Every row gives one point. The window is the flat piece filled in between its corners: a triangle in 3 columns, a solid with four corners in 4, and so on. A path goes straight from each point to the next, and from the last back to the first. List the points from which the path goes on through the window.
In the rows, 128 means zero.

Window, 3 rows:
[[122  93 182]
 [159 126  91]
 [131 134  78]]
Path:
(1): [141 101  84]
(2): [142 160  90]
(3): [127 144 165]
(4): [125  73 135]
(5): [148 105  93]
(6): [162 138  98]
(7): [165 157 104]
(8): [153 109  89]
(9): [143 115  53]
(10): [156 168  63]
(11): [156 150 104]
(12): [157  80  75]
Through the window after points: 1, 3, 5, 7, 11

Window:
[[111 130 132 161 163 130]
 [131  94 216 118  60  92]
 [208 110  90 122 191 166]
 [106 159 118 110 175 147]
 [125 174 133 148 159 170]
 [133 170 110 129 113 115]]
Path:
(1): [163 168 156 111 174 107]
(2): [123 151  89 139  83 149]
(3): [103 152  85 118 142 180]
(4): [149 187 107 140 211 148]
(5): [164 149 140 131 175 124]
(6): [121 135 106 132 160 158]
(7): [136 119  96 109 123 202]
(8): [178 165 125 120 203 115]
(9): [157 157 141 125 173 118]
(10): [ 98 121  80 121 165 195]
(11): [118  94  83 123 124 161]
(12): [152 167 155 143 150  87]
(13): [146 125 210 129 117  77]
(14): [128  92 134 114  62 155]
(15): [139  93 126 129 106 177]
(16): [141 153 175 153 138  94]
Through the window after points: 5, 9, 13

Window (8 x 8):
[[128 186 102 178 154 220 127 144]
 [150  97 119 174 158 130 179 117]
 [149 122 133 106 118 101 106 100]
 [110 236 187 146 173 182 124 114]
 [121 158 131 186 132 160 120 164]
 [158 125 128 114  85 111 160 125]
 [142 127 178 109  92 158 107 113]
 [ 23 178 173 125 195 124 191  51]]
Path:
(1): [123 181 144 111 153 177 133 155]
(2): [137 144 133 124 153 144 137 155]
(3): [131 159 123 169 118 172 121  79]
(4): [132 150 156 139 117 146 133  84]
(5): [126 130 155  84 173 139 150 163]
(6): [102 156 177  95 149 148 147 154]
(7): [137 171 173 148 118 118 128  59]
(8): [137 142 148 147 110 120 145  95]
(9): [135 138 149 110 137 125 144 124]
(10): [117 125 155  89 164 181 143 157]
(11): [125 167 147 196 108 129 154  75]
(12): [144 139 125 229 106 126 149  89]
(13): [138 111 133 111 182 152 167 138]
(14): [141  82 144 134 170 136 170 170]
(15): [130 130  99 166  91 109 154  58]
(16): [119 184 146 192 110 171 101  71]
Through the window after points: 2, 12

Window (11 x 11):
[[ 45  81 121 173 171 120 135  94 120 146 129]
 [212  65 140 167 119 160 145 112  67 149 105]
 [138 158 177 139  72 110  73 118 140  94 134]
 [ 61 144  93 159 220 141 190 131 108 162  87]
 [173  93 142 186 126  86  79 139  58 134 115]
 [ 93  98  76 130 144  68 169  99 126 130 111]
 [156  82 187 194 102  97 130 165 119 162 135]
 [165 131 148 222  63 127  89 123 111 157  94]
 [ 82 118  58 178 189 165 180 145 154  85 114]
 [176 163 141 201 143 123 113  89 165 105 131]
 [169 163 106 140 106 123  51 115 176 138 157]]
Path:
(1): [126 154  94 182 141 126 174 129 103 157 178]
(2): [115 118 124 166 171 132 134 121 133 129  84]
(3): [174 106 169 163 116 100  73 106 166 119  84]
(4): [168 152 102 211 113 122 134 110  89 112 197]
(5): [135 121 121 170 114 130 138 122 100 127 131]
(6): [166 105 156 172 131 136  93 120 148 133  79]
(7): [181 111 122 164 123 108  90 106 147 116  73]
(8): [149 150 125 171 107 120 121 142 106 142 171]
(9): [137 130 128 196 121 133 147 133  86 137 163]
(10): [126  94 136 174 144 111 117 141 160 138  67]
(11): [112  88 126 132 146  77 131 107 165 126  60]
(12): [ 95 112  87 162 139 102 156 106 101 138 148]
(13): [163 131 126 187 114 129 147 117  78 158 172]
(14): [163  84 160 170 120 120 115 132 124 132  96]
(15): [131 103 136 176 157 114 133 124 156 131  69]
(16): [102 118 120 187 123 132 141 125  64 126 162]
Through the window after points: 1, 5, 9, 11, 13

Window (12 x 12):
[[142 145 141  28 137 109 130  68 121  76 120 108]
 [135 169 101  79 158 136 172 141 158 105 124 143]
 [116  59 118 177 173 154 167 136 122 171 153  94]
 [103 105 103 133 166 109 193 118 106 199 204 143]
 [162 126 145  68  85 102 186 149 139 119 124 130]
 [118 182 118 161 121 123  35  96 162 125  91 156]
 [ 48 111  90 185 141 165 188  62 155 178 212 110]
 [ 97 149 159  66 137 100 184 123 101 118  94  97]
 [ 73  90  74 134 142 104 167 136 128 144 185  91]
 [109 147  54 163 106 161  74  83 119 150  85 165]
 [135 105 127  44 142  77 190 129 175 135  89 144]
 [146 157 114 117 131  80 154  85 129  75  92 149]]
Path:
(1): [161 142  91  92 146  45 168 103 148 181 138  77]
(2): [135 145 105 104 137 105 166 124 141 149 135 106]
(3): [104  87 152 117  95 134 138 125 122 103 146 198]
(4): [ 80 128 140  95 145 127 137 129 123 111 138 162]
(5): [167 182  97 108 127 103 164 101 150 139  74  74]
(6): [139 138  65 129 157 114 165 111 148 158 147  79]
(7): [ 76 110 122 133 129 114 166 100 122 126 159 150]
(8): [121 119 133  85 125 112 133 119 120 113 114 157]
(9): [173 171  88  93 162  88 157 107 132 145 119  76]
(10): [170 182  99  90 108  96 160  80 140 146  77  68]
(11): [ 88  98 143 102 147 133 146 132 137 114 146 193]
(12): [ 94 106 139  90 127 138 118  96 143  76 135 177]
(13): [149 148  88 111 143 118 147  94 109 163 111  75]
(14): [128 138  86 150 134 106 160 101 133 167 145  99]
(15): [ 99  69 113 125 165 157 122 141 152 125 157 173]
(16): [ 73 111 156 106 138 150 179 122 127  59 134 170]
Through the window after points: 2, 4, 6, 12

Window:
[[ 38 124 189  99  83 146 161 152 121  77 159 132 141 103]
 [148 177 113 154 163 134 111 133  72 120 173 199 166 150]
 [147 104  86  72 139 109 103 178 163 118 104 111 173  65]
 [ 93  83 115 143 166  79 117 152 123 157 110  54 116 146]
 [137  67  74 134 172 109 176 156 185 124 110 107 137 119]
 [123  91 131 129 148  57 141 125 164 172 158 128 127  77]
 [146 156 141 179  49 121 112 107 115 141 202 180 178 176]
 [ 96 193 212  84 131 206 140 148 152  81 170  86 164  90]
 [ 77 163 209  60  87 195 148 183 171 130 127 159 128 120]
 [ 77 104  64 130 177 117 123 133 173 164 107 115 181  99]
 [151 139 147 141 116 135 124  66  92 128 121 174 172 148]
 [130 113 195 218  96 115  80 118 127 116 169 195 155 138]
 [104  37 122 125 165 125 157 169 125 182 132  86 171 104]
 [129 113 148 142 111 153  74  80 111 117 209 188 136 169]]
Path:
(1): [114 120 150  95 131  98 128 149 141 112 156 141 179 155]
(2): [131 135 191 109 146 110 106 116 161 108 136 141 221 194]
(3): [111 144 137 138 105 169 140 117 103 125 154 140 124  81]
(4): [126 134 127 165  89 145 119 125 118 138 156 136 135 124]
(5): [115  97 162 107 153  73 100 111 138 125 190 166 193 202]
(6): [121 113 129 125 155  89 137 145 166 129 144 145 185 134]
(7): [114 114 116 132 130 129 117 118 114 158 134 122 117  86]
(8): [123 128 124 157 115 143 119 123 119 137 161 141 149 118]
(9): [102 114 121 106 124  91 104 119 176 140 154 167 196 175]
(10): [ 96  85 167 118 164 100 135 149 162 128 147 173 180 171]
(11): [115 152 114 139  96 156 125 156 128 130 162 104 110  60]
(12): [105 114 130 149 122 154 132 141 126 155 127 147 119  96]
Through the window after points: 2, 4, 6, 8

Window (14 x 14):
[[142 168 168 130 165 139 122 173 114 130 172 131 187 163]
 [102  82 132 142 169 120 138 171 127 110 166 182 125 152]
 [166 166 116 209 138 116 166 129 149  96 111 184 147 116]
 [111 138 129 139 143 131 153 111 142 189 153 214 102 171]
 [ 98 133 116 141 127 137  91 139 193  89  54 152 132 130]
 [149 100  92 110 146 107  85 135 129 186 200 130  81 103]
 [ 99  78  51 117 198  99 175 152 140 136  88 123 172 181]
 [ 87 121  92 121 175 143 113  74 158  95 171 157 112 163]
 [121 135 122 114  74  99 119 142 103 131 156  95  48 148]
 [131 121 123 154 178  79  95 121 144  95  73 145 116 179]
 [107 107 147 187 137  74  99 111 169 112 187 131 238 141]
 [218  99 173  61  30  92  71 110   8 119 171 153 125  51]
 [ 91 149 158 128 197  98 186 142 179 122 101 120 106 146]
 [ 69 125 105 202 171 119 113 104 122 136 115 140 142 118]]
Path:
(1): [149  47 144 132 191 159 146 126 125 123 126 132 111 150]
(2): [102 158  91 137 133  60 110 142 135 115 110 150 150 158]
(3): [143 151  77  91 124  74 145 135  82 101 126 174 110 119]
(4): [139  71 185 144 122 151  81 113 131 158 169 116 152 134]
(5): [129  88 145 158 141 119 110 129 121 122 138 124 112 132]
(6): [113 155  91 114 139  92 150 143 125 122 129 167 133 149]
(7): [ 89 167 100 116 149  88 109 177 149 141 154 197 128 109]
(8): [140 102 135 147 150 111 139 114 122 129 153 122 122 146]
(9): [157  81 128 146 171 123 144  92 148  98 101 115 110 155]
(10): [ 91 156 115 127 120  84  96 171 118 125 156 150 132 123]
(11): [ 77 162  84 122 147  78  99 112  87 112 124 179 156 170]
(12): [138  68 132 178 185 139 158 143 184 149 115 101 114 120]
Through the window after points: 1, 3, 5, 11

Window (14 x 14):
[[188  29 121 102 170 103 120 175 139 132 226 123 112 143]
 [130 156  89 146 123 169  89 180 155  93 179 159 120 104]
 [171 168 133  62 142 102 113 125  89 147 126 161 145  75]
 [160 151 105 105 150 110  81 117  96 150 180 133 156 152]
 [109 141 135 157 150 172 123 136 132  68  95 109 137 169]
 [135 140 169 179 150  81 170 153 165  91 117 157 176 167]
 [ 88 134 170 141 175 100 110 167 150 142  94 133 131 108]
 [110 114 103  74 108 114 143 153 121 183 144 117  69 157]
 [146 145 162 133 115 112 166 102 173 175 135 131 134  94]
 [139 106  99 123  80 130 107 115 138 145 113 154  72  97]
 [153 151 101 104 249 171 106 105 129 147 111 177 176 132]
 [108 166 133 141  83  77 182  68  78 125 139 132 111 111]
 [129 123 136 185 150 113 170 148 129 194 101 111 203  88]
 [184 145 161 155 185  91 137 141  74 160 122 131 131 117]]
Path:
(1): [155 144  91 137 148 112 138 114 150 143 110 116 125 105]
(2): [135 141 120 153 134  89 145 153 134 105 138 120 118 121]
(3): [127 126 166 122 106 122 141 126 121 169 133 154 148 137]
(4): [146 125 157 124 144 128 119 134 103 129 143 147 126 139]
(5): [127 146 101 120 139 114 138 126 140 120 128 128 118 128]
(6): [117 209  97 143 193  94 134 129 124 130 137 101 129  94]
(7): [147 125 145 128 126 123 135 135 119 138 142 151 145 125]
(8): [122 125 150 129 141 142 143 113  93 158 141 154 143 122]
(9): [148 146 116 124 153  91 135 112 127 127 119 126 130 128]
(10): [144 107  63 115 175 117 115 136 129 101 154  94 129 115]
(11): [139 142 196 133 135 116 128 152 121 165 149 169 142 150]
(12): [125 118 145 125 132 137 123 136 118 154 131 161 135 120]
Through the window after points: 12

Window (14 x 14):
[[105 143  85 126 166 154 161  79 149 151 168 129 157  71]
 [188 249 164  97  84 211 139 217  77 145  87 176 158 165]
 [ 72 108 105 104 138 117 105 142  94 141 123 124 117 146]
 [109  46 173 128  87 135 142 151 132 182 136 162  74  63]
 [131  90  94 151 109 127  98 131 110 134 100  97 169 131]
 [127 159 104 156 163 149 100  87 165 163 101 135 133 125]
 [125 160  59 112 119 169  96 147  99 124  85 129 110 102]
 [110 127  67 136 124  55 128 130 145 145 126 134 130 120]
 [179  77 134  61  79 139 122  90  77 154 168  50  54 123]
 [107 105  77 195 109 147 136 129 172 134 122 144 131 172]
 [ 97  91  99 124  96 108  84 108 161 102 128 145 135 124]
 [112 193 181 134  52 124 165 187 160 142 125  73 120 144]
 [140  96  89 112 163 115 104 143 147 107 136  91 108 121]
 [117 115 101 175 139 110  77 119 103 110 159 124  87 105]]
Path:
(1): [128 164 125  98  74 123  38 163 115 203 140 112 155  60]
(2): [151 116 113  97 127 125  75 165 157 198 136 131 111  71]
(3): [100 127 115 153 110 144 159  85  81  77 117 101 123 154]
(4): [100 129 108 131 137 128 132 126 137 113  98 123 110 114]
(5): [163 131 105  85  68 153 103 164 102 218 166 118 154 150]
(6): [117 117  91 127 125 145 113 113 146 170 140 106 144 122]
(7): [131 130 112 149 137 119 157 121  80  62 108 143 142  75]
(8): [119  95 135 156 113 164 150  89 112 108 113 127 141 126]
(9): [102 147  42 133 129 100  94 181 186 190 155 134  98 149]
(10): [122 139 126 101 109 125 116 175 157 163 152  99 152 116]
(11): [122  98 138 193 101 152 149  74 101 125  75 163  50 120]
(12): [128  94 150 106 129 104 178 102  88 110 104 109  99 124]
(13): [121 147  72 119  97 161  43 156 148 169 153 125 133 103]
(14): [133  90  98 127  98 139  96 132 115 154 151 116 137 126]
(15): [137 130 137 136 130 114 153 102 114 103  83  78  66 122]
(16): [110 116 111 156 129 115 166 124 154  93 123 117 100 161]
Through the window after points: 6, 8, 10, 14, 16

Window, 14 rows:
[[ 50 132 169 131 107  99 136 124 146 174 137 113 122 147]
 [175  77 166 134 152 173  39 121  89 113 133 111  64 110]
 [158 155 143 108  89 140 171 167 112 127 131  63  92 149]
 [160 204 163  50  61  96 194 247  53  72 135 106 152 128]
 [188  83 138  73 107 140  77  82 110 200  82 140 147 128]
 [ 99  96 116 114 119 139 126 114 118 111 159 115 100  79]
 [218  90 145 172 103 120 121 124  86 151 134  86 169  86]
 [101 154  81 235 104 158  90 142 164 114 159 106 133 112]
 [ 95 157 116 160 177 154 115 145 132 134 130  94 169  93]
 [134 107 101 181 118 143 123 104  84 146 116 100 184 153]
 [114 127  70 185 141 125 106 174  99 194 153  89 135 138]
 [ 89 149 112 152  97 100 103  84 104 181 110  84 119 115]
 [121 144 108 118 136  96  99 120 124 155 161  84 156 157]
 [ 74 188  90 166 201  87 161 136 143 106 136 168 152 109]]
Path:
(1): [120 160 138 152 112 131 128  93 109 145 154 138 145 132]
(2): [130 150 125 150 134 138 115 130 106 147 145 126 130 104]
(3): [112  58 110 158 132  89  61 127 117  88 104  81 143 131]
(4): [118  88 134 146 130  73 110 136 161 115  92  67 121 143]
(5): [129 169 123 143 118 157 150 132  76 157 167 137 153 103]
(6): [121 152 179 144  93 148 163 108  89 153 191 134 116  97]
(7): [123  94  66 111 147 115  84 156 137 100  84  69 111 125]
(8): [119 107 104 123 115 110  96 146 124 168  86  74 119 112]
Through the window after points: 4, 6, 8

Window, 14 rows:
[[189  71 144 139 146 147 206 183 102 107 106 146 139 177]
 [103 145  46 150 102 141  76 106 166 188  88 141 113 148]
 [164  80 102  78 153  92 197 174  47 123 157 114 158 171]
 [143  82 146  87 180 101 158 207  80 110 157 197 104 189]
 [117 134 117 143 125  78  99 120 164 138  79 107 105  91]
 [105 171 158  62 137 146 151 163 144 122 133 109 143 186]
 [118 180 118 171 138 134  69 110  91 129  97 124 132 145]
 [140  47 177 118 151 104 166 169  95 140 172 163 197 182]
 [153 131 113 129 101 133  77  66 149 126 139 116  83 149]
 [104 135 101 111 119 155 109  60 123 136  78 165 120  89]
 [ 94  55 124 129 187 138 178 161  98  93 155 114 128 179]
 [ 77 163 103 169  41 121 111  96 125 137 110 142  86 120]
 [123 181  65 171 121 109 119  78 170 108 131 165 131 115]
 [122 174 105 166 127 154 117  98 141 190 142 126  86  79]]
Path:
(1): [146 151 119 107 108 165 126 159 124 120 142 147 144 127]
(2): [108 109 109 145 158 106 135 115 111 141 120 139 107 179]
(3): [105 101 119 112 172  95 140  84  93 198  76 182 130 207]
(4): [139 119 124 128 123 146 140 161 124 124 136 123 119 136]
(5): [145 127  96 121 119 159  95 148 143 146 123 140 118  96]
(6): [ 94 140 112 147 139  84 136 102 114 138 105 141 116 191]
(7): [126  77  71 170 142  94 179  72 109 193 125 153 120 207]
(8): [113 168 144  95 123 172  82 172 129  71 133 137 124  99]
(9): [136 101 141 169  96 166  71 175 110  84 137 112 138 135]
(10): [107 158 100 137 108 107 156  88 121 156 100 153  98 143]
(11): [ 79 106 122  98 108  78 221 115  90 144  85 165  99 217]
(12): [141 112 131 142 157 139 109 150 117 106 160 128 140 116]
Through the window after points: 5, 9
